Rows are points. Each copy is the shape, with its points in the same order, turned, moved and blurred by noise. Is it also mirrored, or only turned?

Shape (6 x 3):
-0.09	0.66	0.43
0.37	0.18	-0.66
0.13	0.72	0.47
0.09	-0.64	-0.06
-0.20	-0.48	-0.02
-0.43	-0.58	-0.16
Copy 1, 6 rows:
0.03	-0.21	0.92
-0.09	0.58	-0.08
-0.22	-0.11	0.96
-0.02	-0.28	-0.38
0.24	-0.38	-0.44
0.52	-0.42	-0.42
Copy 1 is: mirrored
Copy 2:
0.73	-0.02	0.08
-0.03	0.77	-0.60
0.83	-0.06	-0.13
-0.64	0.00	-0.20
-0.48	0.09	0.09
-0.64	0.21	0.30
Copy 2 is: only turned

Shape, 11 rows:
0.58	-0.21	-0.19	-0.71	0.16	-0.10
-0.09	-0.45	-0.13	0.24	0.51	-0.56
0.22	0.76	0.54	0.34	-0.96	0.00
0.05	0.48	0.15	-0.07	-0.76	0.10
0.65	0.01	0.14	-0.28	0.45	-0.02
-0.30	-0.36	-0.81	0.48	0.63	-0.43
0.03	0.08	0.19	0.44	-0.66	0.16
-0.18	0.19	0.54	-0.11	-0.83	0.09
0.61	-0.48	0.18	-0.44	0.26	0.31
-0.39	0.33	0.34	0.18	-0.30	-0.22
0.19	-0.03	-0.03	-0.37	0.54	0.40
Copy 1:
0.00	0.10	0.80	-0.40	0.69	0.19
0.35	0.32	-0.11	0.24	0.35	-0.34
-1.38	0.07	-0.05	0.00	-0.34	0.66
-0.91	-0.22	0.13	-0.29	-0.19	0.47
-0.24	0.17	0.52	0.08	0.91	0.23
0.49	0.11	-0.64	-0.14	0.58	-0.56
-0.56	-0.09	-0.27	0.00	-0.19	0.67
-0.74	-0.28	0.29	0.06	-0.52	0.51
0.15	-0.07	0.69	0.10	0.75	0.59
-0.67	-0.13	-0.05	0.22	-0.27	-0.04
-0.09	-0.44	0.40	0.08	0.92	0.12
Copy 1 is: only turned
Copy 2, 11 rows:
-0.50	0.26	0.28	-0.69	-0.67	-0.51
-0.79	-0.11	0.34	-0.59	0.47	0.03
0.52	0.89	0.42	0.54	-0.22	0.38
0.06	0.63	0.28	0.52	-0.40	0.02
-0.04	0.30	0.14	-0.87	-0.24	-0.33
-1.15	-0.22	-0.28	-0.40	0.50	0.16
0.12	0.16	0.33	0.40	-0.18	0.38
0.24	0.38	0.70	0.59	-0.26	-0.10
-0.01	-0.25	0.32	-0.75	-0.58	-0.42
-0.09	0.47	0.38	0.36	0.30	-0.03
-0.11	-0.02	-0.16	-0.53	-0.18	-0.67
Copy 2 is: mirrored

Shape:
-0.13	0.46	-0.32	-0.15	-0.28	0.06	-0.25	-0.22	1.18
0.66	0.43	0.42	0.65	-0.93	0.46	0.09	-0.06	-0.36
-0.57	-0.41	-0.68	-0.66	0.28	0.47	0.02	-0.07	0.01
-0.51	0.31	-0.17	0.21	0.02	-0.32	0.74	0.20	-0.50
-0.30	0.23	0.19	-0.19	-0.17	-0.07	-0.35	-0.76	0.48
-0.56	0.31	0.26	0.85	-0.18	0.11	-0.57	-0.06	0.21
-0.27	-0.15	0.23	-0.09	0.25	0.36	-0.27	0.64	-0.02
-0.23	0.64	-0.28	0.16	0.40	-0.03	0.65	-0.33	0.58
0.68	-0.16	-0.70	-0.09	-0.21	-0.35	0.23	-0.43	-0.07
0.52	0.04	0.00	0.22	0.23	0.34	-0.12	-0.81	0.11
-0.51	0.77	-0.70	0.01	0.41	-0.07	-0.15	0.22	-0.03
-0.13	0.51	0.18	-0.18	0.61	0.90	0.09	0.13	0.02
Copy 1, 12 rows:
-1.23	-0.24	0.02	-0.42	-0.89	-0.45	-0.04	0.15	0.42
0.28	0.19	-0.19	0.12	-1.60	0.41	0.62	0.00	-0.11
-1.04	0.21	0.14	-0.06	0.35	-0.38	0.24	-0.28	-0.67
0.29	0.75	-0.23	0.05	-0.23	-0.77	-0.12	-0.20	-0.16
-0.69	-0.33	0.36	-0.41	-0.90	-0.31	-0.47	0.20	-0.32
-0.15	0.14	0.59	0.19	-0.70	0.05	-0.19	0.60	0.40
-0.16	-0.13	0.05	-0.19	0.20	0.03	0.47	0.44	-0.11
-0.43	0.41	0.23	-0.73	-0.59	-0.74	-0.16	-0.45	0.41
-0.50	-0.12	-0.51	0.09	-0.75	0.03	-0.23	-1.01	-0.28
-0.37	-0.16	0.47	-0.47	-0.88	0.34	-0.09	-0.63	-0.24
-0.65	0.84	-0.19	-0.37	0.01	-0.18	-0.37	0.14	0.24
-0.33	0.50	0.34	-0.97	-0.14	0.05	0.59	0.15	-0.18
Copy 1 is: only turned
Copy 2, 12 rows:
0.29	0.58	0.02	-0.15	-0.64	0.59	-0.35	-0.28	0.79
0.16	-0.15	0.61	0.42	-0.37	-0.88	-0.11	0.63	0.22
-0.14	-0.37	-0.31	-0.32	-0.05	1.07	-0.21	-0.15	-0.46
0.15	0.27	0.02	0.18	0.88	0.18	0.25	0.48	-0.14
0.20	0.16	0.11	-0.35	-0.01	0.16	-0.73	-0.33	0.55
-0.60	0.19	-0.17	0.35	0.23	-0.28	-0.53	0.04	0.86
-0.73	-0.22	0.06	-0.20	-0.02	0.30	0.24	-0.07	0.09
0.45	0.48	0.42	0.47	0.34	0.81	-0.26	-0.20	0.30
0.92	-0.04	-0.27	0.16	-0.16	-0.07	0.14	-0.37	-0.38
0.39	-0.36	0.52	0.37	-0.22	-0.08	-0.47	-0.62	-0.13
-0.37	0.87	-0.23	0.17	0.25	0.67	-0.11	-0.07	-0.34
-0.57	-0.01	0.91	0.02	0.04	0.64	-0.27	0.00	-0.26
Copy 2 is: mirrored
Copy 3, 12 rows:
-0.04	0.91	0.30	0.38	0.27	0.29	-0.11	0.49	0.97
-0.33	0.92	-0.71	0.39	0.23	-0.30	0.07	-0.31	-0.69
0.26	-0.68	0.17	0.11	0.05	0.63	0.37	0.24	0.65
0.16	0.11	-0.26	-0.70	-0.12	-0.31	0.77	0.45	-0.02
-0.32	0.31	0.47	0.10	0.35	0.03	-0.51	0.50	0.36
-0.90	0.62	0.51	0.17	-0.23	-0.37	0.33	0.05	0.14
0.13	0.09	0.51	0.03	-0.06	0.13	0.54	-0.59	0.16
0.00	0.45	-0.07	-0.34	0.66	-0.36	0.44	0.57	0.90
0.44	0.04	-0.85	0.09	-0.11	-0.23	-0.46	0.25	0.52
-0.33	0.01	-0.31	0.28	0.60	-0.46	-0.41	-0.14	0.47
-0.34	0.29	-0.03	-0.73	-0.18	0.27	0.55	0.09	0.90
-0.21	0.06	0.16	-0.22	0.84	0.24	0.61	-0.52	0.39
Copy 3 is: mirrored

Shape (18 x 12):
0.34	-0.51	0.09	-0.47	-0.22	0.74	0.18	0.03	-0.01	0.10	-0.27	-0.03
0.25	0.63	0.15	-0.48	0.50	0.02	-0.01	-0.50	-0.05	0.13	0.29	-0.36
-0.40	0.18	-0.26	-0.14	-0.16	0.36	-0.49	-0.32	-0.30	-0.44	-0.07	0.16
-0.16	-0.18	-0.78	-0.01	-0.11	0.30	0.12	-0.57	-0.31	-0.04	0.18	0.15
0.65	-0.10	-0.72	0.66	-0.30	0.65	-0.15	0.27	0.60	-0.33	-0.44	-0.42
0.67	-0.52	-0.08	0.31	-0.21	0.02	0.56	0.64	0.47	-0.53	0.45	0.52
0.46	0.22	-0.67	0.12	0.26	0.30	-0.14	0.50	-0.17	0.62	0.42	0.47
0.52	0.65	-0.71	0.00	0.62	0.59	-0.65	0.40	0.12	0.00	0.63	0.26
-0.16	-0.11	0.47	-0.32	0.29	0.11	0.46	-0.28	0.44	0.36	0.54	0.38
0.81	-0.03	-0.57	-0.56	-0.32	0.34	-0.34	0.03	0.22	-0.25	0.02	-0.32
0.26	-0.27	0.09	-0.29	0.18	-0.05	0.36	-0.10	0.21	-0.27	-0.48	0.70
0.69	-0.32	0.51	0.15	0.56	-0.52	-0.52	0.68	0.59	-0.50	-0.43	-0.13
0.60	-0.48	0.07	0.78	-0.43	0.32	-0.58	-0.07	0.61	-0.01	-0.60	0.39
-0.04	0.08	-0.60	-0.46	-0.14	-0.44	0.55	0.22	-0.25	-0.60	0.17	0.30
0.48	0.46	-0.14	-0.54	-0.62	0.20	0.55	-0.41	-0.03	0.05	0.66	-0.45
-0.53	0.13	-0.55	-0.44	-0.27	-0.66	-0.35	0.26	-0.13	-0.59	0.20	-0.52
-0.60	0.84	0.33	-0.47	-0.19	-0.62	0.57	-0.51	1.00	-0.06	-0.50	0.27
-0.06	0.61	0.13	0.06	0.46	0.19	0.12	0.47	-0.37	0.48	0.20	0.71
Copy 1:
0.44	0.05	-0.10	-0.68	-0.01	0.17	-0.50	-0.53	-0.09	-0.05	-0.27	-0.28
0.36	0.14	0.17	-0.40	0.38	0.38	0.39	0.17	0.24	-0.71	0.61	-0.43
0.13	-0.51	-0.48	-0.05	0.16	0.24	-0.10	0.32	-0.14	0.09	0.45	0.10
0.65	-0.22	0.00	0.10	0.46	-0.14	-0.06	0.23	-0.41	0.05	0.02	0.17
0.21	0.11	-0.53	-0.84	0.35	-0.91	-0.19	0.09	0.13	0.81	-0.02	-0.74
0.66	0.64	-0.71	0.03	0.23	0.20	0.25	-0.35	-0.15	0.71	-0.63	-0.98
0.31	-0.38	0.29	-0.31	0.28	0.02	0.55	0.41	-0.49	0.12	-0.56	-0.97
0.42	-0.60	-0.06	-0.51	0.45	0.20	0.43	0.86	-0.16	0.11	0.11	-1.35
0.75	0.36	0.39	-0.14	0.16	0.86	0.52	-0.38	0.12	0.12	0.11	-0.18
0.80	-0.12	-0.61	-0.76	-0.09	-0.37	-0.11	0.21	0.05	-0.28	-0.01	-0.71
0.31	0.31	-0.60	-0.51	0.53	0.58	0.20	-0.29	0.06	0.05	-0.52	0.04
-0.03	0.00	-1.02	-0.44	0.41	0.11	0.60	-0.58	1.09	0.07	-0.32	-1.00
0.05	-0.32	-0.82	-0.92	0.34	-0.42	0.51	-0.78	-0.12	0.89	-0.09	-0.27
0.42	0.45	-0.63	0.50	0.13	0.24	0.07	0.51	-0.06	-0.30	-0.51	-0.11
0.80	0.76	0.01	-0.24	-0.30	-0.09	0.04	0.12	-0.45	-0.60	0.55	-0.43
0.30	-0.16	-0.65	0.66	-0.35	-0.18	0.17	0.55	0.60	-0.33	0.13	-0.15
0.05	1.00	-0.32	-0.54	-0.15	0.60	0.93	0.33	0.66	0.03	0.30	0.77
-0.36	-0.06	0.33	-0.18	0.26	0.82	0.62	0.24	-0.37	-0.01	-0.38	-0.61
Copy 1 is: mirrored
Copy 2, 18 rows:
0.15	-0.02	-0.04	0.11	0.07	-0.01	0.55	0.58	-0.18	0.37	-0.13	-0.65
1.01	-0.15	0.44	0.26	-0.14	-0.39	-0.15	-0.08	0.00	-0.11	0.33	0.02
0.39	-0.13	0.32	-0.61	-0.10	-0.36	-0.16	-0.32	0.34	0.40	-0.45	-0.61
0.59	0.32	0.15	-0.54	0.13	0.18	-0.41	-0.03	0.21	0.76	0.03	-0.54
-0.04	1.00	-0.65	-0.31	0.46	-0.27	0.40	0.28	0.45	-0.16	-0.44	-0.06
-0.55	0.08	0.02	0.00	0.44	0.92	0.21	0.48	0.77	-0.12	0.09	0.07
0.66	-0.09	-0.27	-0.89	0.04	0.48	0.18	0.15	-0.04	0.13	0.20	0.54
1.02	-0.04	-0.21	-0.69	0.04	0.32	0.31	-0.37	0.39	-0.39	-0.27	0.56
0.16	-0.35	0.75	0.32	0.24	0.34	-0.12	0.05	-0.51	0.21	0.17	0.01
0.58	-0.10	-0.61	0.03	0.46	-0.18	0.43	0.06	0.53	-0.02	0.03	-0.49
0.08	-0.40	0.58	-0.12	0.54	0.03	-0.15	0.87	0.28	0.20	-0.34	-0.24
-0.38	-0.50	-0.34	0.36	0.01	-0.29	-0.18	0.64	0.44	-0.74	-0.66	0.39
-0.55	0.16	-0.44	-0.09	0.54	-0.38	0.23	0.34	0.26	0.63	-0.77	0.46
0.28	-0.27	0.33	-0.59	0.29	0.31	-0.45	0.35	0.67	-0.26	0.44	-0.73
0.61	0.11	0.22	0.22	0.26	-0.19	0.37	-0.23	0.24	0.18	1.05	-0.48
0.02	-0.30	-0.18	-0.51	-0.02	-0.32	-0.86	-0.42	0.41	-0.52	0.15	-0.89
-0.11	-0.30	1.31	-0.16	1.17	-0.80	-0.50	-0.01	-0.33	-0.37	0.22	-0.36
0.39	-0.44	0.69	-0.92	-0.32	0.18	0.11	0.29	-0.19	-0.02	0.16	0.52
Copy 2 is: mirrored
Copy 3:
0.26	-0.14	-0.62	0.71	-0.38	0.12	-0.03	-0.21	-0.51	-0.08	0.01	0.37
0.05	0.17	0.17	0.14	0.51	0.54	-0.42	-0.40	0.01	0.18	0.12	-0.42
-0.19	-0.15	0.41	0.47	0.29	-0.39	-0.22	-0.23	-0.47	0.27	-0.56	0.44
-0.20	0.32	-0.01	0.44	0.57	-0.22	0.19	0.06	-0.95	0.19	-0.14	0.31
-0.58	-0.67	0.04	0.21	-0.53	-0.50	0.29	-0.08	-0.66	-0.64	0.58	0.10
-0.53	0.36	-0.63	0.25	-0.42	-0.47	0.37	0.29	0.13	0.11	0.84	0.81
0.05	0.41	0.01	0.22	-0.17	-0.40	0.09	0.96	-0.19	-0.18	0.04	-0.42
-0.43	0.20	0.73	0.64	-0.18	-0.36	-0.15	0.76	0.01	-0.05	0.05	-0.66
-0.10	0.64	-0.53	0.50	0.33	0.51	0.32	-0.11	0.53	-0.04	-0.17	0.32
-0.37	-0.14	-0.44	0.56	-0.34	-0.41	-0.41	-0.30	-0.56	0.14	0.21	-0.35
0.11	0.72	-0.16	0.09	-0.35	-0.03	-0.14	-0.47	-0.17	-0.04	-0.01	0.79
0.18	0.07	0.19	0.18	-0.67	-0.68	-0.07	-0.88	0.82	-0.32	0.69	0.26
-0.12	-0.30	0.01	0.02	-0.96	-0.59	0.95	-0.54	-0.15	-0.34	-0.19	0.37
-0.28	0.59	-0.29	0.05	0.48	-0.59	-0.62	0.16	-0.35	0.28	0.37	0.60
-0.57	-0.21	-0.89	0.07	0.48	0.46	-0.22	0.06	-0.50	0.59	0.21	-0.18
-0.20	-0.17	-0.01	0.38	1.05	-1.08	-0.73	-0.36	-0.10	0.15	0.07	0.24
-0.70	0.48	-0.42	-0.70	0.59	0.47	-0.50	-0.86	0.34	-0.54	-0.65	0.60
0.45	0.52	0.25	0.00	0.03	0.17	-0.16	0.81	0.37	0.01	-0.27	0.24
Copy 3 is: only turned

Shape, 15 rows:
-0.25	-0.18	-0.57	0.41	-0.31	-0.05	0.26	-0.52	-0.73	0.52	0.12	0.45
-0.28	0.00	0.45	-0.12	0.37	-0.37	0.30	-0.51	0.17	-0.24	-0.54	-0.23
-0.21	-0.15	-0.53	-0.65	-0.23	-0.40	0.47	0.21	-0.56	0.28	-0.26	0.18
-0.72	0.29	0.82	0.30	0.17	0.55	0.07	0.22	0.55	-0.74	0.72	-0.39
-0.51	-0.45	-0.40	0.09	-0.21	-0.18	-0.15	0.62	-0.84	0.41	-0.18	0.32
-0.52	-0.32	-0.37	0.39	-0.31	-0.41	0.48	0.70	-0.06	0.13	-0.04	0.76
-0.19	-0.84	-0.10	0.06	-0.02	-0.22	0.55	0.37	-0.17	0.50	-0.14	0.05
0.12	-0.46	-0.44	-0.55	0.03	-0.17	-0.26	0.08	0.67	0.19	-0.27	-0.19
0.80	-0.06	0.18	-0.16	-0.06	-0.15	0.47	0.29	-0.13	0.00	-0.32	-0.20
-0.37	0.26	0.03	0.42	0.92	-0.27	-0.78	0.02	0.52	-0.51	0.52	-0.42
0.00	0.54	0.94	-0.11	-0.07	-0.18	-0.13	-0.32	0.67	-0.11	-0.29	-0.17
0.00	0.39	-0.09	-0.05	0.24	0.12	0.54	0.35	0.34	0.35	-0.43	-0.42
-0.97	-0.38	0.16	0.45	-0.02	0.09	-0.11	0.29	-0.50	0.61	0.04	0.69
-0.69	0.05	0.74	-0.04	0.14	-0.40	0.33	-0.11	-0.19	0.72	0.53	0.67
-0.10	0.32	-0.06	0.12	1.18	0.59	-0.62	-0.58	0.16	-0.72	0.19	0.39
Copy 1 (15 x 12):
0.00	-0.54	0.29	0.53	-0.94	-0.45	-0.34	-0.27	-0.14	0.27	0.37	0.09
0.20	0.54	0.39	0.40	0.28	0.40	-0.15	0.35	0.29	0.07	-0.05	-0.18
0.28	-0.30	0.46	0.43	-0.40	0.03	-0.41	-0.02	-0.93	0.48	-0.11	-0.56
0.55	0.77	-0.53	-0.60	0.45	-0.19	-0.05	0.27	0.11	-1.05	0.08	0.18
0.35	-0.50	0.26	0.00	-0.08	-0.64	-0.34	-0.33	-0.78	0.70	0.09	0.11
0.35	-0.81	0.74	-0.02	-0.05	-0.79	0.07	0.03	-0.71	-0.15	-0.04	-0.24
0.04	-0.33	0.20	0.18	0.14	-0.59	-0.07	-0.07	-0.23	0.55	-0.08	-0.74
0.00	-0.03	0.04	0.13	0.33	0.47	0.55	-0.48	-0.41	0.32	-0.57	-0.44
-0.09	0.46	0.30	0.05	-0.49	-0.14	0.06	0.32	-0.49	0.38	-0.79	-0.56
1.16	0.83	-0.11	-0.16	0.41	0.20	0.72	-0.63	0.27	-0.39	0.05	0.47
-0.02	0.79	0.04	0.13	0.30	0.42	0.51	0.79	0.13	-0.25	-0.26	0.25
0.20	0.49	-0.10	0.71	0.19	-0.33	0.07	0.13	-0.55	-0.15	-0.74	-0.22
0.44	-0.83	-0.03	-0.02	0.00	-0.66	-0.16	0.30	-0.09	0.38	0.39	0.44
0.65	-0.36	-0.21	0.29	-0.19	-0.36	0.33	0.91	0.00	0.09	0.65	-0.19
1.11	0.21	-0.15	-0.10	-0.30	0.53	0.09	-0.47	0.93	-0.42	-0.56	0.62
Copy 1 is: only turned
Copy 2:
0.43	-0.37	-0.22	0.44	0.02	-0.04	0.22	0.39	-0.28	1.08	-0.04	-0.10
1.12	-0.18	0.32	0.21	-0.02	0.09	0.17	-0.08	-0.04	-0.72	-0.01	-0.10
0.54	-0.27	0.52	-0.06	-0.40	-0.13	-0.21	-0.11	-0.10	0.67	-0.49	0.45
-0.01	0.36	0.65	0.09	0.31	-0.75	0.14	0.25	0.41	-0.74	1.15	-0.53
0.08	-0.76	0.40	0.14	-0.25	0.04	-0.46	-0.14	0.37	0.98	0.13	0.11
0.08	-0.48	0.80	0.09	-0.89	0.18	0.30	0.11	0.17	0.87	0.37	-0.10
0.60	-0.20	0.33	-0.41	-0.35	0.28	-0.04	-0.43	-0.04	0.80	0.30	-0.13
0.50	0.24	0.14	0.09	-0.55	0.01	-0.31	-0.65	-0.07	-0.01	0.46	0.80
0.04	0.09	0.24	-0.46	-0.08	0.35	-0.01	-0.33	-0.32	-0.26	-0.26	0.15
0.13	0.44	-0.05	0.97	-0.28	-0.56	0.00	-0.54	0.83	-0.68	0.56	-0.43
0.53	-0.01	0.08	0.04	-0.22	0.11	-0.02	0.45	-0.11	-1.28	0.52	0.04
0.18	-0.23	0.22	-0.26	-0.43	-0.42	0.07	-0.49	-0.70	-0.37	0.17	-0.14
0.47	-0.92	0.05	0.12	-0.25	-0.13	0.02	0.26	0.59	0.77	0.69	-0.33
0.87	-0.29	-0.06	-0.30	-0.70	-0.38	0.05	0.86	0.40	0.36	0.29	-0.58
0.23	0.03	-0.53	0.57	0.45	-0.83	0.84	-0.40	0.94	-0.64	0.34	0.15
Copy 2 is: mirrored
